Each row of a before or after table is a point. One or more steps were done to the points. Then noise was added and the rows were shuffled. The steps act on how far a point lies along the listed directions, d1 being the first. Name the steps. A step turns or swaps two directions, mirrors them in a line or flattens them onto one, adds a multiple of one to another, or multiplies one. Angles are multiples of 10 degrees, from the lower direction toward the higher: turns from -170 to 170, lines from 10 to 170 but not 90. Use the fewest steps. Two steps may share a direction if one is a turn and the other turns, adds or multiplies; they go together, in the order done. Otherwise the lowest direction goes first.

Directions:
(1): [-22  47   3]
(2): [13  3 50]
(3): [-46 -22  13]
Before (12 x 3):
[[-20 -17  48]
 [  8  47  11]
 [ -2  -6   9]
 [ 34 -10 -39]
 [-16 -48  28]
 [-23  33   8]
 [ -7 -22  40]
 [  0 -34  16]
 [-39   1  26]
 [ -1 -24   8]
 [ -9 -15  12]
 [ 35  19  21]]
After, 12 rows:
[[-38  69  -3]
 [ 10 -41 -13]
 [-27  -6  37]
 [ 51 -34  30]
 [-45  65  29]
 [ -2 -19 -18]
 [  9 -60 -19]
 [ -4 -11  -7]
 [-22 -42 -24]
 [  7 -72 -43]
 [-36 -24 -33]
 [-33  29 -38]]
Steps: multiply d1 by 2; turn d2 and d3 by 100 degrees

Directions:
(1): [-13  -7 -32 -54  11  12 -10  53]
(2): [-32   7 -39  41  -5  37  39  10]
(3): [ 14   9 -32  -2 -44  32 -49 -25]
(4): [  4 -39 -42   2  49 -10 -10 -37]
Before:
[[-26  33  24  45  25 -11  58 -12]
 [-16  -3 -22 -15  13 -16  -3  -5]
 [ 24  24   4  39 -25  41 -36 -29]
 [  5  -8   3   8  13 -22  -5 -17]
 [-35 -17 -16 -72  19 -14  27  87]
 [ 22 -37 -84  -4  60 -13 -19 -60]
 [ 15   8 -17  44 -40   9 -11 -28]
 [ 20 -15  25  35 -26 -18 -19 -18]
 [-18  -3  33  35  14 -24  38  -9]
 [ -8   0  34  55   7   6  33   6]]
After:
[[  6   3  60  44   3 -12  19   1]
 [ -7  39  59  34  16 -27  42 -19]
 [ 19 -41 -90  -2  62 -13 -18 -66]
 [ 25 -21  25   7 -18 -28 -35  -7]
 [ 36  13   6  23 -11  26 -49 -38]
 [-57  -1 -29 -22   3  16  63  88]
 [ -7   0  52  16   6 -36  26  -4]
 [  7  -7   1  -5  14 -21 -10  -7]
 [-20  -3 -23  -8  11 -11   1  -4]
 [ 27  -2  -9  32 -31  -5 -25 -40]]
Steps: turn d1 and d2 by 40 degrees; add 0.3 times d3 to d4

Directions:
(1): [ 22 -60  -2  50   3  49  -1 -12  15  19  -1 -36]
(2): [ -9  46 -40  70  15 -23 -13  23  -4  22   5 -10]
(3): [ 11  -8  36  25  18  17  49  48 -44  -7  16  36]
(4): [-83 -19  14   2  47   7 -13  -7 -19   2 -24  -5]
Before (10 x 12):
[[-29  17 -77  88  11 -18 -42 -28  -5  35 -22 -44]
 [ 25  24 -21 -13 -12 -37   3 -22  15   4   7  -5]
 [ 14 -29  20 -71 -10   5  15 -31  20  -8 -14  29]
 [-23   1  -6 -32   3 -10 -26 -30   9  29 -10 -19]
 [-66  42   9 -70   2 -36   5 -17  -4  -8  -1  18]
 [  7 -76  41 -46   6  45  13 -25  -5 -13  -6 -13]
 [-14 -16  48 -64 -17   0  20  -9 -10 -16  -9  26]
 [ 35 -23  10 -35 -18  12  40  -3 -21 -20  13  14]
 [-44  13 -74  13 -13 -12 -69 -51  58  26 -19 -54]
 [ 25 -37  10  21  17  38  26  20 -10  15  -7  -7]]
After (10 x 12):
[[ 57 -38  33 -69 -29  19  23 -17   1 -20  11   6]
 [ 31  49 -89  72 -28 -37 -30 -20   6  26  -3 -30]
 [  5 -12 -10 -16  -8   5 -23 -33  19  35  -2 -29]
 [-34  10 -10 -15  20 -34  -8 -26   1   6  -9  -6]
 [ 49  15   4 -19 -10  -1  33  33 -12  -1   6  23]
 [-56 -60  11  11  23  47   0 -38  14  24  -9 -43]
 [ -8 -43  24 -64   4  15  12 -35  14  -3 -20  24]
 [  0  27 -82  10 -40 -20 -61 -45  66  22  -5 -49]
 [-16 -55  48 -32  -7  30  16 -17  -5  -5 -13   3]
 [-10 -16  17 -49   4   2  34  -4 -34 -24   4  20]]
Steps: turn d1 and d4 by -110 degrees

Directions:
(1): [-15  30  23  18  25 -57  23  61 -42   0 -38   6 -35   6  10 -48  -3 -18
  -4  30]
(2): [-28 -31  83  33   0 -10  19 -18 -15  -3  45 -36  -6  12  16 -11  27  34
  31 -26]
(3): [  0  57 -22 -41 -43  -4  29 -31 -48  -2  41 -39   6   3 -32 -36   2  25
 -16  19]
(4): [-23   4  -6 -26 -22 -15  23  15  22  29  21   6 -46  31  30  67  53   4
 -22  42]
(5): [ -3 -33 -30  53   4   3   9  36  24  -4  31 -63  -5  -4 -15   7 -53  20
 -31  43]
(6): [ 82 -45 -15  15 -30 -38  27  18 -21  10 -18  -5  13 -14 -14   4  49  21
 -24 -27]
Before (13 x 20):
[[-15   8   8  -5 -12 -27  31  42  -2  24 -10  16 -52  10  28  28  52   3
  -10  26]
 [-19  32  12 -28  -9  17  -7 -40   9  -5  24 -14  -7  14  -5   7  20  -5
   -3  12]
 [  4 -26  -9  19  -6   3 -18  -2  19  -5  12 -16  14   9 -10  22 -26  16
  -25  18]
 [-36 -14  -3  20 -22   9   0  -2  26  -3  69 -55 -21   8   6  16 -10  30
    5  19]
 [-13   2  34  -7 -13  26 -13 -46  18  -6  26   7   4  14  12   3  17  -7
   18 -29]
 [ 89  -2 -42 -30 -63 -21  16 -22 -24  16  29 -12  22 -17 -27  15  62  11
  -66 -12]
 [ 56 -42 -38  -4 -26  -8  20  -2  -5  30 -27  -2  17 -17   0   9  15   3
  -23 -17]
 [-19  60 -17 -59 -23 -14  -2 -45  -1   4  20 -11   6  -1   8  25  16  -7
  -13  16]
 [-10  -5 -41  11   2  13   3  11  32   1  30 -28 -14  -5   0  42 -35  22
  -20  30]
 [-40  -1 -30  -5  -9  26  -3 -30  33  13   3  18  -1  10  -3  31  -2 -14
   -6  15]
 [ 21   7 -24   1  13 -34  23  33 -34  11 -61  13 -17   1  -1 -27  16 -21
    0  28]
 [ -1  95 -53 -77 -70   8  30 -60 -58  -4  58 -39   4  26 -47 -25  21  24
  -43  30]
 [-13  57 -13 -24   0  18  -5  -7  14 -30 -17  12  -2  -1  -3   9   1 -15
  -19  22]]
After, 13 rows:
[[-19  25 -10 -35  -5  -7 -19 -31  30   4   5   1   7  -5  23  50  10 -16
   -8   8]
 [-47  22  45   1   3 -39   7  22 -17   2   5   9 -46  14  32 -24  32  -4
   28   4]
 [ -3  14 -17 -17  -5  11 -13 -13   6  -2  -5  20  -7  21   4  23  20 -13
  -18   1]
 [-12  39 -21 -11   5  30 -11  -7  32 -30 -13   7   0  -3  -2  23  -8 -11
  -20  20]
 [-44  25 -13 -22  -3   6   4 -24   8  15 -19  40 -11  15  -1  10  17 -25
    3  11]
 [-15   6  37  -8 -11  22 -11 -42  11  -6  21  10   2  15  14  -1  19  -8
   19 -30]
 [ 27 -35 -61  25  -2  10  13  16  13   9 -12 -37   4  -7 -20  12 -19   7
  -20  38]
 [-20  18  20 -18   2  14 -15 -31  20  -5   9  -1  -9  14   5  14  22 -14
    4   5]
 [ -9 -16 -18  10 -27   1  27  26  29  19  25 -21 -38   6  14  52  28  23
  -25  34]
 [ 54 -26 -27 -11 -26 -21  26   4 -23  32 -41  11   8 -12   4  -4  24  -4
  -19 -20]
 [ -4  17  20  -6   2 -33  -8   7 -26  -3 -28  25  -5  16   3 -15   6  -7
   -9  12]
 [ 86 -16 -17 -18 -34 -34   4   2 -16  19 -14  28  10 -15  -3  22  73 -13
  -51 -25]
 [-17  44   3 -17  22 -35  15  32 -20   4 -26  28 -39   3  19  -1   6 -10
    2  21]]
Steps: swap d1 and d5; multiply d3 by 0

Directions:
(1): [-17   0  43  39 -29 -30  56  10  26 -26  -4  59  -1  58  -6 -16  -2 -29
 -10  17   2 -30   6  -5   4  52  -6  39  -5  10  61   6  -4  16   8  15
   0 -14  33   2 -19  67  -1 -79   2  11 -18 -14]
(2): [  6  13 -85   0 -20  30 -11 -26  37 -16  41  23 -31  46   1  -2 -27 -25
  24 -23  24  30   1  26 -18   6 -81  12 -14 -46 -16   9  22  -9 -26 -47
 -16 -14  43 -23  24 -30  -1 -39 -14  -6 -10  29]
(3): [ 21 -30  24 -34   2  25   7 -15 -23  43   9 -16  27  46  12  44   1  -7
 -40  69  23 -26 -11  38   0  22 -20 -17  -6 -13 -20   0 -18 -52 -13  -2
 -56   6 -34 -12 -29   0  61 -19 -62  43 -11  -5]
(4): [ 33  12 -50 -40  53  10 -11  -3 -25  10  -8 -38 -17  -3  -2 -16 -16 -34
 -34 -20   6 -28  46  19  25  45 -42  23 -10  34  -7  11 -43  64  -5  11
  15   1  22  19  15  43  -7  27  23  78  -5 -31]
(5): [ 31  27  -2  29  42 -12 -13  26  11  17  73  12 -11 -30 -11 -15 -42  32
 -48  23 -20  10 -29  47  15 -22  18  -9 -42  16 -11 -28 -14 -14 -26 -75
  17  25   0  18 -50  39  -3 -35  39 -22  -8 -13]
(6): [ 11  -3  30   3  26  -2  -8  18  23   8 -26  12   9   9 -22  56  44  25
  22 -10  -9 -38   7  -7  39 -32 -48   3 -44 -52  13  64   3 -24 -23   8
 -13  25   3 -26 -29 -17 -26   4  95  35 -17  11]
Before, 10 rows:
[[ -7 -20  -7   1 -47  31  -9 -34   4  16  19   0   6  23  20   4   6   5
    8  21  23  36 -31  10 -14 -10   0 -18  11 -21 -15 -12  22 -69  -7 -10
  -23   1  -8 -10   9 -33  29  -7 -95 -40   3  13]
 [-36  -4  44  42 -45 -42  43   4   3 -14  -1  37  18   1   9 -34  -1   2
   -6  26 -29   3 -35   8 -27  14  65   2   3  19  20 -48   5  -8  25   3
   11  -8  -8  22 -17  30  19 -32 -33 -80  -3 -18]
 [ 37  -6 -16 -11  23  18 -20   0 -16  34  72 -34   1   2  14 -16 -39   1
  -46  43   0  14 -25  57 -10  10  27  -6   1   9 -52 -53 -16 -24 -14 -52
  -19   9 -20  12 -18   8  41  -4 -68 -15  11 -12]
 [ 37  29 -55 -18  28  10 -24  -6  20  14  24 -15 -18   5   3   4 -15  -1
  -13 -12  10  -3   2  39  11 -11 -47   9 -33 -18 -12  15 -31  12 -50 -42
    5  16  21  -7   2  -7  -1  10  31  14   2  -2]
 [ -3  -5  14  30 -36 -22  16  14  31 -24 -14  33 -11  26  14  16  26  -2
   24  -8  -3 -16  -8 -19   3   1  -5  18  22 -20  24  32  28  -8   0  20
  -18 -12   5 -15 -14 -10  -5 -25  16  -3 -11   3]
 [  7 -14 -14 -18  15  21 -21  13 -11  40  43 -20   7 -22  19   5 -13   5
  -40  33  16   2 -16  31 -28 -16  21 -27   1   5 -30 -41   8 -30 -10 -44
  -16  10 -34  20 -17  -8  22   4 -41 -28  -2   5]
 [  2   5 -23   1 -44  20  -7 -25  -8  -9  17 -11  -8 -15  30 -14 -18  -5
   -3   8   1  34 -26 -18 -52 -24  49 -28  37  13 -14 -56  44 -19  15  -8
   -3  -3 -21   4  25 -41  21  19 -95 -34  16  13]
 [-35 -26  63   5 -25 -31  42   7   5  -6 -55   6  30   9  -9   8  37  -9
    3   2 -30 -44   5 -30   7  29  34  21  12  23  46  23  -2  23  18  64
   -3   0 -12   0  -8  48 -12 -23  11  28  10 -20]
 [ -1  -7  34 -24  22   9   5  -6  -2  28  -8 -24  15   7   2  25   4  18
   -8  22  28 -18   7   1  13  10 -12  -4  -5 -14  -4  18  11 -25   5  11
  -26  20  -8  -6 -25 -19   5  26  -8  28  -2   8]
 [  2 -23  -3  -4 -15  11  23 -15 -10   0 -21   2  -4  66  26 -16  21 -47
   -2   7  14 -35  17 -13   0  82 -14  35  25  10  43  18 -15  45   4  48
  -24 -24   7  11  -2  56  11 -33 -25  43   6 -12]]
After, 10 rows:
[[-10  -4  34  -7   8   0  11  -5  -1  22  21  -9  12  -3   9   0 -21  24
  -14  32  22  -1 -10  -1  -2   5  17  -2   8   6   2 -14  18 -26  10  -2
  -15  14 -10   6 -30 -10  11   9 -31 -12   0   5]
 [-11  -7  47  19   8 -32  15  20   6  13  11   1  21 -31 -14 -10  -3  23
  -31  18 -43 -19 -26   8   6   0  63  -3  -7  34  18 -16  -7   4  -4  -2
    7  22 -24  12 -28  54  -5 -29  15 -12  14 -20]
 [  9 -16  16  -4   6   4   7  -2 -29  16  -9 -20   3  13  29 -24  18 -19
  -20  12  -5 -16   0 -11   6  49  32  12  26  34  22  -3 -23  39   8  38
   -9  -6 -20  29 -13  50  11   2 -17  17  13 -18]
 [ -6  11 -52 -15 -36  12  -3 -32  11  -7  -1  -9  -7  29  21 -21 -14 -25
   14 -10  22  26   3   7 -31   9 -16   9  24  -7  -5 -13  -8  15 -17  -9
   -3 -21  10  -7  38 -26  24   8 -60 -24  17  10]
 [ 47  -4 -50 -26  32  34 -24  -4  14  17  33 -26 -14  40  -1  10 -13 -22
  -13  -1  11 -21  16  48  17  21 -63  29 -25 -42 -30  18 -13  -3 -29 -25
  -26   6  22 -17  -2  -6   9   0   1  49  -8  -3]
 [ -1  -3  30  30 -27 -28   9  17  16 -10 -12  15  -2   1  16  12  30  11
   17   2 -12 -11 -22 -23  -1 -14  25   3  29  -6  10  17  28 -17  10  24
  -13  -9 -15  -8 -19 -16   0  -4   4 -12  -5   1]
 [  9 -19  24  -7  -2  20  -8  -7   3  21 -37 -15  14  22  -2  42  52  10
   12  -7  10 -24   7 -10  37 -15 -43   3 -23 -36  10  57  -2 -47 -19  31
  -15  18   0 -12  -8 -15  -9  22  10  35  -8   2]
 [ 14  12  10  15  28 -21  13  15  23   7  -5  16   4   5 -16  23  18  14
   -4  -7 -26 -39  -2  29  29  -7 -40  15 -68 -34   8  33 -14  -2 -20 -20
    2  24  14  -3 -39  17 -10  -9  91   1 -24 -17]
 [  8 -12 -33 -22  24  27 -18   6  11  30  21  -6  -8  16   5  24   8 -10
  -16   8  29 -25  15  20  -7  -2 -50  -4 -28 -25 -16   7   6 -15 -26 -28
  -21  12   2  -2  -8 -11  -2  -3  16  20 -20   9]
 [ 39  11   6 -20  30  10  -9   0   2   5 -37 -21  -5  -5   2  47  34   0
   -4 -16 -10 -52  25 -17  26 -24 -40  -4 -34 -19  14  41   7   4 -18  19
   -4  29   0 -13 -12  -9 -23  36  61  80 -14  -7]]
Steps: multiply d1 by 0.4; turn d2 and d5 by -70 degrees; multiply d3 by 0.7; mirror d4 and d6 in the line at 150 degrees
